Rows are points. Any point is a mix of the corners, with weights that add up to 1. It lies inside the corners' shape when no weight is negative. Is each point inside? If not, which corners have a negative weight?
In the rows, zero is written as 128.

Corners:
(1): [181 145  77]
(2): [100 109 125]
(3): [159 163  36]
(4): [ 54 121 203]
Points:
[108 138 128] -> inside
[ 63 124 183] -> outside (1)
[110 126 155] -> outside (3)
[ 66 123 187] -> inside
[ 76 108 170] -> outside (3)
[112 118 120] -> inside
[176 149  52] -> outside (4)

Corners:
(1): [139 153 144 135 147 160 100 139 107]
(2): [100  54 162 109 120 152  80 111 181]
(3): [162 152 192 125 184 127 169 172 165]
(4): [193 124 185 166 112 117  79 102 130]
(5): [168 104 146 129 143 158 144 166 169]
(6): [ 97  58 114 115 180  95 183 143  88]
(7): [106 137 134 199 135 205 118  65 109]
(8): [102  93 202 181 144 181  88 157 187]
(9): [249 193  63 140 101  77 161 153 184]
(10): [138 168 151 158  79  89 154 146 153]
Points:
[104  93 182 170 130 171  91 129 159] -> outside (3, 9)
[145 122 129 137 146 139 136 137 146] -> outside (4, 10)
[145 120 142 140 132 145 123 133 150] -> inside
[132 124 142 148 145 149 124 128 123] -> inside
[153 120 143 165 105 162 106 110 169] -> outside (1, 3, 6)
[109  95 178 158 139 196  86 103 152] -> outside (6, 9, 10)

Corners:
(1): [ 33  80  89 158 143  69 117 174 149 130 140  82 128 122]
(2): [164 166  72 152 126 111 188 151 123  42 141  62 139 105]
(3): [165 125 137  29 210  50 112 136 138   7  97 163 104 155]
(4): [120 190 104  66 218 118 128 124 171 135 121 188  75 131]
(5): [162  64 124 143 100 120 182 155  67 164  82  92 184  46]
(6): [101 139 127 125 131 100 144  48 131 165 131 135 127 164]
(7): [ 81  73  97 169 148 156 169 144 134 149 104 181 144  64]
(8): [133 145  43 118 125 121 103 120 149 130 124 123  83 155]
(9): [151 137 140 147 134 104 111 103  77 128 155 113 114 197]
(10): [118  97  58  74  81 198 160 153  98 125 171  63  98  68]
(11): [136 130 158 130  80 156 128 183 164  76  67 166 135 149]
(12): [195 115  92 158  80 122 192 118 160 167 155 133 113 153]
(13): [143 177 151 133 127  79 103  70 118 115 166 144 128 124]
(14): [ 22 123  83 104 171  99 125 183 131 116 104 178 164 110]
(15): [ 54 121 105 137 119 116 144 182 111  91  94 175  92  85]
Points:
[130 143  99 130 135 113 152 140 126  94 128 116 121 121] -> inside
[115 126  90 125 139 114 140 146 116 113 134 124 117 112] -> outside (6, 11)
[ 92  99 107 117 129 128 151 155 124 125 117 142 119 105] -> outside (2, 8, 13)
[116 131  92 144 107 130 150 113 108 143 143 123 129 114] -> outside (1, 3, 4, 11)
[118 124  94 120 129 119 143 153 129 113 116 129 130  96] -> outside (6, 9)
[142 119  99 138 115 119 160 132 137 138 136 136 122 134] -> inside
[122 141 115 123 139 110 125 124 134 115 137 137 119 150] -> outside (5, 15)
[151 140 106 126 142 116 158 134 138 114 107 152 120 138] -> outside (1, 10, 13)

Corners:
(1): [145  90 103 166 168 133  72 147 229 146 122 113 213 144 148 133 140  96
  40 106]
(2): [177 215 167  57  71 159 104 120  72 126 166 209  88 101 116  88 121 210
 136 130]
(3): [135 140 210 165 122  77 181 122 113 111 135  44  19 193 204 164 244 108
 244 132]
(4): [126 117 122  65 159 103  98 141  98  85 138 100  75 172 171 173 196 146
 130 116]
(5): [226 106 121 149 212 133 114 136 150 126 110 147 154 133  85  94  88  88
  69 151]
(6): [162  98 108 179 150 148 165 171 144  94 113 152 171 140  74 108  63  95
  93   7]
(7): [194 120  81 193 203  71  58 163 161 150 159 152 233 113  87  92 114  67
  94  84]
(8): [149  43 199 105 179 121 106  67 175 140  85 145  78 120 168 237 205 131
 234 106]
(9): [132 141  47 174 116 134 119 198 131 159 124 209 168  78  37 108  54 184
 143 115]
(10): [120 153 141  73 115 171 124 164  97 134 185 195 101 145 157  62  53 127
 141 149]
(11): [189 147 168 130 114 190 140 124  75 126 133  62 160 160 138  88 169 203
 148 151]
(12): [148 217 125 122 138 120 163 157 112 158 123 171 212 130  42  73 106 121
 112 114]
(13): [176 134 218  57  59 113 132  35 109 203 152  54  98 213 156 160 176 204
 179 150]
(14): [185 117 122 105 175  88 136 179 181 147 107  67 170 115  76  82 126 106
 104  59]
(15): [134 165 111 197 185 132 104 186 145 189 164 103 141  81  45 139 139  73
 120 121]
(16): [105 111 177 107 128 102  97  28  91 142 117  36  71 106 154 178 146 112
 183 151]
(17): [112 213 111  72 132 151 148  86 120 179 137  80 110 178 160 133 126 215
 168 146]
(18): [141 129 210 114 140  87 189 146  36 139 142  70  63 137 202 114 163 249
 181 123]
(19): [161 175 118 128  55 153 134 122  48 188  92  98  89 130 245 179 137 207
 162 163]
(20): [141 124  70 118 131 170 133 101  76 179 156 117 124 101  68  31 138 154
 117 112]
(21): [124  95 192 132 198 149  43  86 173 148  67 148  86 192 119 173 155 106
 139 134]
Points:
[152 130 134 130 150 127 119 132 128 143 121 120 127 126 124 130 136 134
 142 114] -> outside (13)
[156 148 144 118 140 128 133 137 124 146 136 123 140 151 122 108 142 136
 135 105] -> outside (5, 9, 16)
[149 142 131 114 133 140 118 132 108 146 145 134 123 132 128 104 123 144
 137 125] -> inside
[160 116 135 129 189 133 110 146 159 148 128 114 167 152  99 106 133 116
 102 103] -> outside (2, 3, 9, 16, 19)
[151 141 148 130 136 118 116 115 120 164 122 124 116 119 123 135 139 157
 153 129] -> outside (4, 6, 10, 11)
[140 141 145 122 129 134 121 120 115 149 132 124 117 140 132 136 143 153
 155 119] -> outside (5, 14)
[157 135 143 116 134 130 123 118 110 141 128 120 123 136 131 117 133 150
 140 122] -> outside (15)

Corners:
(1): [142 114 118  96 197 130 156 165  80  95 137 151 136 177  61 140 141 148
  93 119]
(2): [165 136  69 113 118 144 148 140  63 120 183 104 140 115  89 112 155 136
 139 144]
(3): [141  97 135  80 113 147 140 185  53 112 125 133 147 128 119 100 176 134
 121 112]
(4): [169  63 124 114 132 123 154 173 102 170 107  97  81 139 150  77 123 167
  67 102]
(5): [120 162 170 105 115 171  79 145 144 152 158 102 172 167 153  92 111  93
 129  96]
(6): [163  91 160 193 123 111 143 173 103 125 126 119 110 135 134 128 131 162
  67 142]
(7): [119 240 141 142 115 139  82 132 156 157 187 118 122 138 146 155 120 126
 141  69]
(8): [100 249 140 116  89 141 106  92 185 114  77 101 169 154  96 188 106 110
 197  92]
(9): [116  82 167 126 137 129 127 133 133 154 151 113 124 141 136 125 117 190
  65 155]
(10): [130  77 155  88 145 127 163 186 119  76 152 122 149 150 101 100 136 148
 155  68]
(11): [139  70 138 100 155 175 179 152  62  94 137 106 130 121  84 123 109 101
 140  90]
(12): [ 98 122 122 111 141 160 171 125 124 112 129 157 149 173 110  96 103 128
 127 119]
(13): [129 165 130 131 146 105  99 129 129 116 139 125 116 148 178 152 146  78
 154 140]
(14): [115 183 142 152 151 189  59  94 101 106 140 102 138 145 137 123 141 130
 159 110]
(15): [145 160 186 129 155 169  72 143 144 135 119 126 122  92 175 135 108 144
 163 112]
(16): [141  52 141 134 113 165 107 178 162 133 122 111  97 162 156 153 126 163
  81 135]
(17): [111 106 108 149 135 132 114 189  92 125 142 104 135 101 146 126 107 154
  55 137]
(18): [ 94 193 144 135 171 159 113 108 175  97 128  87 133 145 121 127 172 128
 160  84]
(19): [112  54 133 158 157 129 129 132 126 184 135 133 144 147 131 149 123 165
 108 114]
(20): [144  65 142 132 106 140 129 123 154 113 124 176 132 131 128 112 121 146
  84 118]
(21): [ 73 158 141 132 143 125  77 143 136 143 110 143 105 121 100 130 135 104
 138 114]
Points:
[126 128 138 134 138 146 118 141 119 122 143 115 137 139 130 131 130 144
 115 120] -> outside (4, 21)
[123 111 133 150 134 138 133 145 138 119 121 114 113 142 134 132 120 130
 119 101] -> outside (1, 2, 3, 5, 9, 15)
[124 126 138 139 137 141 115 146 115 125 132 120 127 136 126 124 129 138
 115 118] -> inside
[134 127 148 134 127 142 120 150 122 130 134 115 134 144 131 122 124 132
 113 114] -> inside
[123 104 139 131 131 140 139 147 126 114 117 127 139 133 104 144 124 150
 119 124] -> outside (4, 5, 7, 13, 14)
[127 149 138 130 116 144 114 136 129 124 138 121 141 125 127 106 128 144
 116 113] -> outside (1, 11, 13, 16, 19)
[132 112 137 130 130 138 120 146 121 135 136 117 126 140 129 123 131 142
 107 112] -> outside (12, 15)
[128 115 146 126 144 148 118 149 120 121 133 128 130 146 131 120 129 129
 116 107] -> outside (2, 8, 9)
[133 136 145 132 126 142 115 137 122 131 136 110 142 128 141 130 127 138
 131 111] -> outside (1, 12, 16, 21)

Corners:
(1): [148  89  89 141 135 162 139  80  84  82   7  67  76 209 101  80  38 149
  95 163]
(2): [134  63 175 151 137 197 109 121  98 184 136 132 128 210 199 112 172 104
  94 171]
(3): [107 193 141 150 129 192  85 110  98  60  23 149 105  97  76 112 222 125
 116 130]
(4): [ 99 139 169 114 147 139 163 110 164 171 205 180 127  93 123 132 122 166
 126 168]
(5): [108 197 110 215 170  83 137 112  51  20 115 171  78 108  93 139 104 133
  97 146]
(6): [ 63 190 180 152 152 123 181 124  92 138  72  89 141  77  76 142 211 165
 172 161]
(7): [168  72 165 161  90  91 121 128 172 112  97  74  42 167 177  83 151  87
 150 103]
(8): [140  78 100 157  77 194 136 152 160 136  98 118  91 137 185 136  77 178
 127 163]
(9): [135 146 169 119 140 164 164 129 137 105 126  87  39 127 149 162 155 145
 117  67]
(10): [ 78 142 111 193 184 141  25  58  56 132 187 139 150  70 115 118 147 181
 119 170]
(11): [ 90 118 148 164 154 136 132 151  97  78 184 127  95 167 132  96 134 156
 104 154]
(12): [ 29 131  85 134 136  69 237  45 184  80 120  65 195 138  86 140 126 144
 166 191]
(13): [153 122  87  81  97  81 157 119 159 122 131  76  95  65 105 187 198 207
 196 145]
(14): [143  84  59 169 146 163  78 137 164 164 151 153 103  42 102 151 204 149
 106 134]
(15): [166  83 157 134 153 234  50 221  45 151 126 168 118 147 143 134  82  93
  48 154]
(16): [ 65  86 112 107 129  95 147 144 119 109  89 119  52 153  82 138  92  85
 153  91]
(17): [ 74 129 202 169 122 131 157 122  90  96 132 150 149  92  63 189 200 119
 169 222]
(18): [ 88  46 117  89 206 229  85  84 159 192  95 113 174  91 190 148 146 235
  82 147]
(19): [182 109 108 160 166 180  34 125 184 117 137 120 104 118 185 117 125 180
 191  88]
(20): [149  18 127 198 111  66 204  75 108  45 131 129 149 202 123 143  95 163
  78  96]
(21): [ 77 110 146 182 144  91 120 112 148  84 130 115 131 182  91 158 151 155
  81 116]
Points:
[128 119 121 146 144 153  98 118 139 121 140 130 108 100 130 134 141 162
 122 151] -> outside (2, 6, 16, 20)
[119 101 131 152 133 141 125 120 116 118 121 130 115 124 123 130 144 140
 130 153] -> outside (9, 21)
[100 116 144 146 141 145 131 133 102 127 133 141 115 113 113 151 154 149
 108 143] -> outside (1, 7, 12, 19)
[125 129 154 159 135 140 129 112 103  68 108 124  92 148 117 141 131 162
  83 121] -> outside (2, 6, 12, 14, 16, 19)
[124 119 136 148 141 154 120 133 106 107 114 130 102 129 123 136 136 136
 110 133] -> inside
[126 108 125 148 138 144 125 120 115 108 110 111 104 126 131 132 135 147
 129 137] -> outside (4, 21)
[ 94 121 134 154 151 114 130  88 125  99 121 124 128 133 112 127 145 157
 138 148] -> outside (8, 9, 14, 15)
[111 117 135 148 139 121 133 113 123 106 122 114 111 132 117 132 152 143
 128 140] -> outside (8)

Corners:
(1): [ 70  67  93 220 114 143 104 110 135 167 159 154  69  83 126 188 164 118
 146  40]
(2): [133 178  98 134 220 171 117 147  82 201 143 116  72 147 181 187 134 189
 120  97]
(3): [115 129  62 177 126 174 147 162 184  83  89  85  70  73 146 166 131  76
 155  78]
(4): [175  78 188 112 132 120  39 129 161  72 162  76  76  33 218 189 157  79
  91 170]
(5): [224 124 213  65  47 171  92 199 164 145  76 146 159 193 138  99 107 134
 175 195]
(6): [ 97 152 117 134 160 104 174 174 138  95 180  42 160  25 188  91 177  70
  73 188]
(7): [ 66 117 151  69 224 132 171 108  19 142  95 110 164 190 227 203  71 209
  90  35]
(8): [136 129 172 127 155 125 123 191 105  78 109 110  78 146 127  84 142 185
  69 113]
(9): [164 174 183 155 193 123 129 176 160 101 157 122  92 126  95 102 142 196
 109 157]
(10): [156 168 172  42 158 120  89 190  75 120  63 169 122 139 133 169 199  86
 177  95]
(11): [221 203  61 101 156  83 110 187  73 189 103  72 106  76  81  97 132 127
 182 163]
(12): [149 134  60 104 243 133 192 185 111 232 150  90  60  57  76  85 114  76
 175 122]
(13): [136 130 147 113 150  95  99 184  69 143  59 139 145 120 185 159 103  94
  85 171]
(14): [ 66  65 151 142 149 141 100 110 181  83 169 157 108 144 189 129 139  86
 104  95]
(15): [118 142 199 156 113 162  75 101 181 110  66 136 110 166 183 166 177 121
 174 181]
(16): [185 177 200 161 101 152  87 112 163 183 148 190 158 145 145  83 143 132
 156 105]
(17): [ 77  59 143 220 165 216 133 101 183 123 153 144 174 126 243 149 146 115
 134 113]
(18): [175  80 116 131  71 204  89 146  92 181 168 166 100  79 158 175 107  19
 184 155]
(19): [136 171 128 121 134 162  96 185 155 133 142  76 134  61  68  67 132 130
  95 208]
(20): [ 56 102 174  44  43 110 128  69 197 128  10 181 167  99 135  59 111 216
 108 187]
(21): [192 140  90 155 142 124 176 109 139 123  74  57 122  60 118 142 158  63
  89 195]
Points:
[136 132 141 129 140 144 115 141 140 135 120 123 124 110 157 139 142 110
 135 139] -> outside (8)
[147 143 135 116 133 136 118 154 124 141 104 114 114 103 136 130 134 121
 131 152] -> outside (14, 17)
[132 129 143 132 142 139 117 146 124 124 113 120 123 118 159 138 139 130
 117 131] -> outside (12)
[117 119 181 112 155 148 116 125 109 170 123 165 143 141 199 163 126 148
 144 115] -> outside (3, 8, 11, 14, 19, 21)

Corners:
(1): [ 90 146 153 100  59 147 150  98 155 120  63 121  76 123 125 138 144 115
 118 118]
(2): [163 138 174 227 192 149 134 202 169 140  82 185  60 196 141 100 198  60
 213 143]
(3): [233 189  84 115 138  52 111  79 129 178 175 161 151 220 113  88 135 113
 143 101]
(4): [143  87 128 126 100 134 201 214 135 142  46 154 166  24  50 199  53 158
 139 213]
(5): [160  86 128 167 162 122 139  62 220 130 114 111 124 219 122  61 130 151
 121 174]
(6): [103 106 103 129  56 101 115  97 103  93 110  88 216 120 160 173  79 172
 133 129]
(7): [ 75  58 221 137  61 231 194 103 141 164 111  83 115  35 108 198  67 172
 161 187]
(8): [ 98  87 186  76  11 126 187 127  87  80 114 188 207 130  66 151  61 163
  83  96]
(9): [181 147 121 127 146  71 126  95 181 145 102 150 210 233  85 145 200 121
  74  52]
(10): [218  86 141 148 156 144 150 153  98 131 110 121 117 122  93 156  91 216
 160  82]
(11): [134 122 130 106 101 104  53 119 143 125  99 127 136 150 145  90 122 168
 113  97]
(12): [237  93 118 117 154  64 102 122  99  94 160 112 175 130 127 138  81 143
  98  94]
(13): [ 77 173 172 124 147 124 137 105 223 181  89  85  93 249 109 132 167 132
 118 209]
(14): [179  74 129 201 126 108  97 119  77  87 178  98 115  83 132 134  53 195
  90 217]
(15): [ 50  87  24 123  47 158 119 170  86 130 122  78 187  89 143 139 145 113
  52  81]
(16): [187 168 155 127 162 174 126 134 191 113 136 136 106 202 125  75 157 128
 131 116]
(17): [ 40 111  63 167 127 101  93 127 143 124 190 116 109 163 172 200 142 124
 106 171]
(18): [218  67 135 189 140  97 161 156 108  54 167 166 148 114 216  71  99 188
  90 177]
(19): [ 25 146 154 150  87 154 175  97 204 176  68  56 129  99  88 159  91 163
 110 167]
(20): [146 148  74 107 219 129 146 113 120 136 117 180 140 242 124 139 146  91
  62 127]
(21): [ 92 153 121 167  99 154 158 226 214 163  31 159 107 228 160 143 187  41
 135 126]
Points:
[144 129 148 127 133 134 138 110 157 147 108 133 134 162  95 123 134 128
 113 134] -> outside (6, 10, 17, 18, 21)
[126 145 145 136 136 131 152 118 185 148  98 146 126 204 111 129 148 100
 136 141] -> outside (10, 11, 14, 15, 18)
[118 102 143 135  98 138 149 126 135 126 119 128 146 128 121 149 109 149
 114 140] -> inside
[129 121 122 141 117 115 132 119 155 130 112 124 152 168 127 141 134 136
 112 129] -> inside
[113 124 143 132 108 127 144 120 154 137 106 116 139 151 111 139 114 149
 113 143] -> inside

Corners:
(1): [ 96 193 161 109 162  94  94 124  78 137 181 112  71 162  72  82 104 161
 233 140]
(2): [134 127 101 137 113 146 203 151 130 171 114 142  82 182 112 119 103 104
 101 140]
(3): [124  84 158 120 107 136 103 151 152  77 145 125 129 105 165 181 184 101
 127 112]
(4): [112 107 133 192 141 121 137 151 130 110 109 135  72 181 141 178 110 124
  94 126]
(5): [124  99 130 136 127 174  98 158 124  99 121 150 169 157 169 104 158 134
  92  92]
(6): [164 144 114 174 219  98 178  95 145 148 147 175  98 134  91 106  59 154
 185 138]
(7): [124 173 165  74 128  97  83 138  96  86 188 117  89 165  72  66 111 148
 166 169]
(8): [164 177 163  64  93  49 124 136  86  96 168 112 139 170  83  84 121 163
 249 136]
(9): [123 112 166 112  85 164  52 132 134  82 173 137 156 136 211 130 149 106
 110 121]
(10): [148 167 120 146 143  55 149 133 147 144 151 141 137 132  76 135  92 123
  94 158]
(11): [159 158 110 150 164 114 189 171 114 168  82 135 152 101 119 143  94 123
  98 160]
(12): [136 101 143 190 108 164 163 118 113  84 116 151 145 158 128 177 152 146
 152 125]
(13): [101 120 179 110  91 205  91 116 153 112 101 164 174 109 201 124 188 142
  74 145]
(14): [195 188  65 129 156  92 167 100 145 156 121 169  78 135  69 197 115 134
 118 149]
(15): [185 107 132 114 103 141  49  67 123 116 129  50 136  86 164  75 173 115
 132 131]
(16): [155 121 146 155 120 154 109 200 119 125  98 153 158 175 129 144 145  91
 120 136]
(17): [ 74 128 114  81  87 161 114 131 156  86  97 120 126 150 148 123 155 110
 146 147]
(18): [118 124 156 162  87 142  72 122 143  65 123 136 123 101 139 122 184 127
 114  76]
(19): [179 137 140 120 136 172 127 148 149 142 114 146 143 167 117 168 100 122
 104 108]
(20): [147 121 128 138 173  68 142  97  70 169 103 154  96  84  73 186  75 142
 157 187]
(21): [142 138 154 145 135 114 151 153 101 134 108 164 144 195 118 161 119  81
  79 140]
Points:
[139 147 136 111 131 122 114 127 122 118 136 135 133 136 120 129 129 131
 150 143] -> outside (2, 4, 18)
[151 136 122 134 133 143 144 135 119 144 112 146 129 156 134 143 114 123
 130 140] -> outside (3, 7, 10, 18)
[142 130 124 129 121 129 116 130 122 128 127 123 114 123 115 139 135 119
 126 134] -> outside (4, 6, 8, 13, 21)
[131 126 144 138 130 133 126 141 114 115 129 133 122 151 128 131 123 126
 146 130] -> outside (10, 13, 14)
[147 135 133 131 120 138 126 138 137 115 126 141 131 147 131 136 134 121
 113 129] -> outside (1, 20)
[124 137 147 124 126 129 122 144 126 111 134 144 130 151 123 125 122 129
 133 136] -> outside (14, 15)
[141 134 135 135 122 148 129 135 137 122 121 144 142 142 140 130 141 123
 119 125] -> outside (4, 7, 20)
[151 149 127 122 128 114 131 129 123 126 128 143 120 143 111 142 125 130
 139 140] -> inside
